Each row of a before or after table is a point. The points were changed in one or more steps. Then noise was added and the rows were shuffled. The steps act on columns, c1 being the first. Name the steps. A step turns or swaps two columns, mirrors them in a line or flattens them onto one, adds a multiple of one to another, or multiplies or shifts one. Angles are multiples of 10 degrees, from the lower column toward the higher: turns from -170 to 170, lines from 10 to 170 but not 90. Use the fewest steps. Two steps may share a column if one is a turn and the other turns, adds or multiplies; they go together, in the order done. Otherwise the lowest column goes first.
In the rows, 128 means zero.

Before (11 x 2):
[[168 170]
 [164 124]
 [107 105]
 [ 73 143]
 [190 165]
 [ 75 203]
 [148  87]
 [150 145]
 [135 110]
 [135 135]
 [131 179]]
After, 11 rows:
[[148 155]
 [115 102]
 [ 75 116]
 [138  94]
 [104  63]
 [149 122]
 [ 46 166]
 [ 93  82]
 [172 113]
 [104 181]
 [121 119]]
Steps: mirror c1 and c2 in the line at 140 degrees

Before (11 x 6):
[[106 169  96 166 152 120]
 [148 113  90 123  89 194]
 [123 168  58 168 160 130]
 [115 130 127 152 135  88]
 [136 134 102 119  83 107]
 [153 126 138  86 122 161]
 [151 162 109 181 119 137]
 [149 137 120 119  86 145]
 [174  93 100  56 167 172]
 [146 119  66 164 209 151]
 [173 136  87 136 186 138]]
After, 11 rows:
[[118  59 101  56 189 208]
 [ 66 109  67 165 184 133]
 [145 125 138  88 146 181]
 [146 196 108 183 143 112]
 [173  97  88 124 126 197]
 [171 139 102 119 111 110]
 [174 145 120 117 125 150]
 [ 99 143  88 136 195 134]
 [ 98 208  57 169 141 110]
 [114 132 127 151 122  77]
 [ 95 212  97 166 121 100]]
Steps: turn c1 and c5 by 60 degrees; multiply c2 by 2; add -0.5 times c4 to c6

Before:
[[ 42  10 140 168 169  82 153 139 171]
 [123  96 159 102 181  91 144  78 186]
 [ 56 107 170 126 174 116 153 124  90]
 [ 71 152 130 159 153 143 105  96 160]
 [157 108  55 119 156 156 124 109 135]
 [123  87 136  55 127 124 102 157 124]
 [151  85  65 160 126 191 126 117 101]
 [ 31 136 106 177 152 141 186  88 117]
 [ 66 105 139 171 164 152 171 150 190]
 [ 89 112 144 140 137 185 164 120  87]
 [132  75 130 164 120 106 143 102 155]
 [127 138  88  88  56 135 159 115 110]
 [160  83 106 114  83 162 141 152 161]
 [167 158 154 147 116  70 177 147 181]]
After:
[[ 89 117 143 119 138  60 118 113 123]
 [123  78 135  70 127 147 112 132  95]
 [ 72 165 131 167 153 132 101 113 150]
 [168 145 153 165 117 141 202 160 150]
 [ 66  97 140 188 165  84 145 136 162]
 [122 124 158 133 180 146 164  69 131]
 [ 57 111 171 109 174 121 156 114 116]
 [128 142  89  90  56 103 147 122 107]
 [ 32 154 106 160 153  80 164  97 148]
 [159  78 106 132  83  94 115 127 129]
 [ 42  20 139 176 169 146 176  80 156]
 [157 120  55 124 157 109 109 101 126]
 [132  95 130 166 121 134 153  79 151]
 [151  95  65 140 126  82  85  95 135]]
Steps: turn c2 and c8 by 30 degrees; flatten c4 and c9 onto the line at 30 degrees; mirror c6 and c7 in the line at 110 degrees

Before:
[[174 103 120  85 149 153 162 145 148 100 120  98 134 147]
 [129  91 142 154 108  96 138 154 109 135 154 137 130 120]
 [158 105 106 129 155 168 122 141 150  89 131  86 141 150]
 [116  95 135 116 127  60  84 128 146 111 149 118 132 132]
 [118 124 143 145 168 134 133 157 117 172 150 159 112 148]
 [171 111 145 103 154 144 129 114 127 110 126 104 151 117]
 [150 116 121 152 138  98 130 134 120 152 133 129 129 161]
 [158  83 152 107 164 177 140 137  98 100 101 114 128 167]
 [110 116 102 107 128  93  95  97 139  74 139 143 142 129]
 [115 114 135 170 109 119 146 128 147 153 145 106  90 141]
 [170 105 135 123 159 135 146 127 130  76 154  90 120 159]]
After (11 x 14):
[[117  95 136 115 244  60 149 129 198 111 147 120 131 132]
 [111 116 101 109 213  93 145  97 189  73 139 144 142 130]
 [114 114 136 171 112 118 101 129 196 152 145 106  89 140]
 [159 104 107 129 101 169 154 142 198  89 131  88 138 149]
 [115 124 144 143  55 134 159 157 166 171 151 160 113 149]
 [156  85 154 106  44 178 154 136 150 101 103 114 126 168]
 [133  92 142 153 131  95 106 154 158 135 155 134 129 120]
 [170 105 134 122  36 135 146 128 182  76 154  89 121 159]
 [149 117 122 151 106  99 135 135 169 152 132 130 128 162]
 [174 103 121  84   6 151 129 146 201 101 118  97 132 150]
 [171 111 145 103  86 142 151 114 177 109 125 106 151 116]]
Steps: turn c5 and c7 by 120 degrees; multiply c5 by 3; shift c9 by 50

Before (9 x 20):
[[168 174 130 101 174  77 176 176 130 167 142 201 159 121 192 184 168 147
  108 221]
 [111  75 148 146 153 105  97 141 146  98 136 124 138 168  60  87 122  60
  161 139]
 [111 122 133 151 101  87 142 103 142  92 114  86 125 182 119 150 123 134
   94 115]
 [107  85 127 183  95 107 133 136 140  59 113  99 146 172 143 103 129 117
  160 137]
 [113 105  40 137 144  47 151 179  86 115 152 104 103 122 137 112 148 163
  127 130]
 [ 69 150 159 114 165 164 125 104 102  69 122 179 171 165 141 120 116  84
  133 122]
 [193 149 114 117 127 141 157 158 118 149 173 149 168 201 154 184 209  84
  107 182]
 [183 170 137  93 133 112 151 179 140 149 197  80 179 139 173 176 188  87
  116 187]
 [ 91  72 114 139 131  81 120 116 160  93  84 158 175 171 130  91 103  70
  145  74]]
After (9 x 20):
[[123 121 131 151 100  89 132 102 201  93  52  85 126 183 113 125 147 134
   94 114]
 [120  76 147 144 153 105  88 143 206  99  78 125 141 168  20 123  89  58
  160 142]
 [158 174 130 101 173  77 167 177 189 165  83 201 157 121 230 168 185 148
  108 220]
 [177 172 132  95 134 111 140 178 201 146 135  78 180 137 201 191 179  86
  118 186]
 [118 104  40 138 147  46 141 176 148 114  93 103 101 122 145 148 111 164
  127 131]
 [128  87 125 183  97 107 119 135 201  60  52 100 145 171 151 129 103 117
  162 138]
 [ 85 147 161 115 165 161 114 103 164  68  65 179 174 164 146 117 121  85
  133 121]
 [188 149 115 114 126 141 150 161 180 149 111 147 166 199 170 208 182  85
  109 180]
 [100  70 116 139 128  81 109 116 219  94  25 156 176 170 130 102  91  71
  144  72]]
Steps: add -0.3 times c10 to c1; shift c7 by -10; shift c9 by 60; shift c11 by -60; multiply c15 by 1.6; swap c16 and c17
